Each row is a point. Each copy is the shape, with its points in the same order, stretched, turned, moved and blurred by noise. Some copies are also mirrored. Which?

Shape (7 x 2):
[[-4.7 -1.7]
 [ 2.5 -3.1]
 [ 0.2  0.2]
 [ 1.4  5.2]
 [-1.0  1.7]
 [ 0.5 -4.9]
 [ 0.2  7.3]]
Copy 1 (7 x 2):
[[-5.2 -3.0]
 [ 2.5 -3.6]
 [-0.1 -0.5]
 [ 0.7  4.1]
 [-1.3  0.7]
 [ 1.0 -5.5]
 [-1.1  6.3]]
Copy 1 is: only turned
Copy 2 (7 x 2):
[[ 4.9 -4.0]
 [-3.8 -2.3]
 [-0.2 -0.7]
 [-0.3  5.2]
 [ 0.7  1.1]
 [-1.5 -5.4]
 [ 1.0  6.3]]
Copy 2 is: mirrored
Copy 3 (7 x 2):
[[-0.7 -5.4]
 [-2.2  1.3]
 [ 0.7 -0.8]
 [ 6.1  1.2]
 [ 2.6 -1.3]
 [-4.3 -0.8]
 [ 9.0  0.2]]
Copy 3 is: mirrored
Copy 4 (7 x 2):
[[-3.5 -3.3]
 [ 3.2 -0.8]
 [-0.3  0.4]
 [-2.1  5.4]
 [-2.3  1.3]
 [ 2.4 -3.5]
 [-4.1  6.4]]
Copy 4 is: only turned

Shape (7 x 3):
[[-4.2  1.1  1.0]
 [ 0.5 -2.4  0.0]
 [ 2.9  4.4 -1.5]
 [ 4.4 -3.2 -1.0]
 [ 0.2  3.5 -0.5]
 [-1.2 -0.1  8.6]
 [ 2.4 -2.6 -5.1]]
Copy 1 (7 x 3):
[[-2.6 -3.2  2.0]
 [-0.8  2.3  0.8]
 [ 2.6 -1.8 -4.7]
 [ 1.6  5.7 -1.0]
 [ 0.9 -3.0 -2.5]
 [ 4.1 -3.1  7.3]
 [-2.3  5.3 -3.8]]
Copy 1 is: mirrored
Copy 2 (7 x 3):
[[ 2.6  3.2  3.6]
 [ 0.8 -1.4  0.5]
 [-2.1  4.6 -2.9]
 [-1.5 -2.9 -3.4]
 [-0.2  4.2 -0.2]
 [-3.9  0.4  7.7]
 [ 3.0 -2.3 -5.4]]
Copy 2 is: mirrored
Copy 3 (7 x 3):
[[-3.0  2.5  0.4]
 [-0.1 -3.0  0.5]
 [ 4.0  0.6 -5.0]
 [ 4.8 -4.7 -0.3]
 [ 1.0  2.7 -4.4]
 [ 0.6  6.8  5.9]
 [ 1.7 -6.7 -4.1]]
Copy 3 is: only turned
Copy 4 (7 x 3):
[[-5.1  2.0 -0.4]
 [ 0.6 -0.8  0.5]
 [ 1.4  5.5  0.3]
 [ 4.5 -1.2  2.3]
 [-1.3  4.8 -0.1]
 [-5.8  1.2  6.4]
 [ 4.5 -1.0 -3.3]]
Copy 4 is: only turned

Shape (8 x 4):
[[ 1.1  2.2 -2.7  0.3]
 [ 2.9  3.4  5.0  2.1]
 [-2.5  1.3  1.8  3.2]
 [ 0.4  4.2 -4.1  1.3]
 [ 1.9  2.2  4.1  1.7]
 [ 1.6 -3.9  1.2 -6.0]
 [ 2.3 -5.2 -4.0 -2.4]
 [-3.3 -2.3 -4.5 -2.2]]
Copy 1 (8 x 4):
[[-1.0  4.4 -0.3  1.2]
 [ 3.6  2.0  6.3 -2.4]
 [ 5.7  2.8  1.3  4.6]
 [-1.7  6.7 -1.1  2.8]
 [ 3.4  1.1  4.7 -1.5]
 [ 1.5 -2.5 -5.9 -6.6]
 [-2.7 -2.7 -5.9  0.1]
 [ 0.5  1.5 -8.0  3.1]]
Copy 1 is: mirrored
Copy 2 (8 x 4):
[[-0.2 -2.7 -2.0 -1.0]
 [ 1.4 -3.2  5.8 -0.3]
 [-3.9 -3.2  1.6 -0.6]
 [ 0.6 -5.6 -3.3  0.4]
 [ 0.2 -1.5  4.4 -0.2]
 [ 0.4  5.1  1.3 -7.5]
 [ 1.2  5.9 -3.1 -2.8]
 [-2.8  0.8 -4.6 -4.0]]
Copy 2 is: mirrored

Shape (11 x 6):
[[ 8.6  3.0  7.5 -1.1 -2.0 -4.0]
 [-0.3 -0.7  1.6  2.8 -2.9 -0.5]
 [-2.1  4.7 -2.4  0.2  1.4  3.2]
 [ 1.1  0.5  0.2  3.5  4.2 -0.5]
 [ 1.3  0.6  2.9  0.8 -1.1 -3.3]
 [ 1.5  1.4 -3.8 -2.7  2.6 -0.7]
 [ 0.8  0.2 -0.1 -0.2  1.7  2.1]
 [ 9.7 -1.8 -0.1  1.6  0.8  0.1]
 [-0.9  3.7 -4.7 -0.3  2.2  0.5]
 [-7.5  4.5 -2.5  3.5 -1.9 -1.8]
 [-6.6  0.0  2.7 -7.6  1.8 -1.1]]
Copy 1 (11 x 6):
[[11.5  1.9  2.3  0.1 -3.8 -5.7]
 [ 0.4  0.1  1.8  2.1  1.0  0.4]
 [-0.8  1.1 -6.3 -1.0  2.2 -0.5]
 [ 1.0 -1.0 -0.6 -0.6  4.4 -4.3]
 [ 2.6  1.4  2.3  0.6 -1.2 -4.0]
 [-1.4 -2.2 -4.6 -2.1 -1.7 -4.3]
 [ 1.9 -1.2 -0.8 -1.2  1.5 -1.3]
 [ 5.8 -6.1 -0.1 -0.2 -1.1 -4.6]
 [-3.0 -1.0 -6.2 -0.1  0.6 -3.4]
 [-6.8  3.6 -3.2  4.0  2.7 -0.9]
 [-3.3  6.5  0.3 -6.5 -1.7 -0.7]]
Copy 1 is: only turned
Copy 2 (11 x 6):
[[11.2  1.0  0.4  4.8 -6.5 -4.2]
 [-1.9 -1.0 -2.0  2.4 -1.6 -3.6]
 [-2.4  2.9 -5.1 -1.6 -1.1  2.3]
 [ 1.8  0.5 -2.3 -1.1  3.6 -3.1]
 [ 1.9  0.4 -0.2  0.5 -2.8 -4.3]
 [ 1.0  4.1  1.0  0.1  0.7  1.8]
 [ 1.0 -0.3 -1.5  0.5  0.2  1.0]
 [ 8.0  1.5  1.2  8.1  2.7 -1.2]
 [-2.2  5.1 -2.4 -1.2  1.1  1.1]
 [-8.7  3.6 -5.4 -3.6 -1.8 -4.4]
 [-2.7 -2.1  2.4 -7.8 -5.6  3.2]]
Copy 2 is: mirrored

Shape (12 x 6):
[[-0.5  6.6 -1.7  0.3  6.1 -4.5]
 [ 1.7  0.1 -1.4 -3.4 -4.1 -0.2]
 [ 0.5  1.3  4.1 -2.8 -2.8 -3.6]
 [-3.9  5.7 -1.5  2.3  0.6 -3.9]
 [-1.2 -2.7  4.5  1.3 -0.9  1.1]
 [ 0.0  2.0 -0.6 -4.9 -2.4  0.7]
 [ 1.9 -3.2  1.7 -1.0 -1.6  0.0]
 [ 1.5  2.5  5.3  1.9 -0.8  2.3]
 [-3.5  6.7 -0.6 -0.9  3.0 -4.4]
 [-3.8  4.9  2.4  0.0  5.9 -2.5]
 [ 5.0 -4.1  1.4 -3.5 -5.6 -0.5]
 [-0.8 -2.9  5.1 -1.4 -1.9  2.3]]
Copy 1 (12 x 6):
[[-0.7  5.5  6.1  5.4  1.2 -8.0]
 [ 3.9  0.3 -4.5 -1.2 -4.0 -1.6]
 [ 5.2  0.3  1.6 -5.5 -0.6 -3.3]
 [-3.9  6.5  2.9 -0.1  0.8 -5.1]
 [ 0.7 -3.6  1.6 -2.6  2.5  3.0]
 [ 3.5  2.4 -1.0 -0.6 -5.7 -0.5]
 [ 2.8 -3.8 -2.3 -1.6 -0.3 -0.7]
 [ 4.8  1.9  2.1 -0.2  4.0  2.2]
 [-1.1  6.4  6.1  1.7 -1.5 -5.9]
 [-1.5  3.0  9.2  2.4  0.6 -3.6]
 [ 6.9 -5.4 -6.2 -4.2 -1.9 -0.4]
 [ 2.8 -3.4  1.6 -3.0 -0.1  3.6]]
Copy 1 is: mirrored
Copy 2 (12 x 6):
[[-1.0  1.6 -5.1  3.2  6.1 -4.6]
 [ 3.4 -2.6  2.5 -2.4 -1.3 -1.5]
 [-0.8 -1.3  4.3  0.8  1.0 -3.3]
 [ 1.2  4.2 -1.2  5.5  3.7 -2.3]
 [-4.4  0.7  2.0 -1.4 -0.6  3.4]
 [ 2.2 -0.2  1.7 -3.7 -0.6 -3.1]
 [-1.5 -3.2  1.4 -2.2 -1.6  1.3]
 [-2.6  0.8  3.4 -4.1  5.1  4.6]
 [-0.5  4.0 -2.2  3.9  4.1 -5.8]
 [-5.2  4.9 -3.2  1.8  4.4 -3.3]
 [ 1.9 -6.9  4.8 -3.5 -2.8  0.4]
 [-4.1  0.3  3.3 -4.1 -1.7  2.4]]
Copy 2 is: only turned
Copy 3 (12 x 6):
[[ 8.1  1.2 -3.6 -0.1  6.8  1.0]
 [ 0.6 -1.7 -1.9 -4.5 -3.5  0.4]
 [ 5.5  0.2  0.4 -3.9 -0.3 -3.5]
 [ 5.5  4.3  0.1 -3.1  5.6  4.1]
 [-0.2  0.2  4.1 -0.8 -1.0 -4.5]
 [ 2.0  1.3 -2.9 -2.7 -3.0 -0.7]
 [-0.9 -2.8 -0.3 -2.4 -1.2 -4.4]
 [ 4.4 -0.7  3.4  2.4 -2.9 -2.5]
 [ 7.6  4.9 -1.9 -1.6  6.3  1.2]
 [ 5.9  4.9 -0.6  1.5  5.0 -1.9]
 [-0.2 -5.8 -0.2 -5.1 -5.0 -4.3]
 [-0.4  0.0  2.7 -0.7 -2.8 -5.7]]
Copy 3 is: mirrored
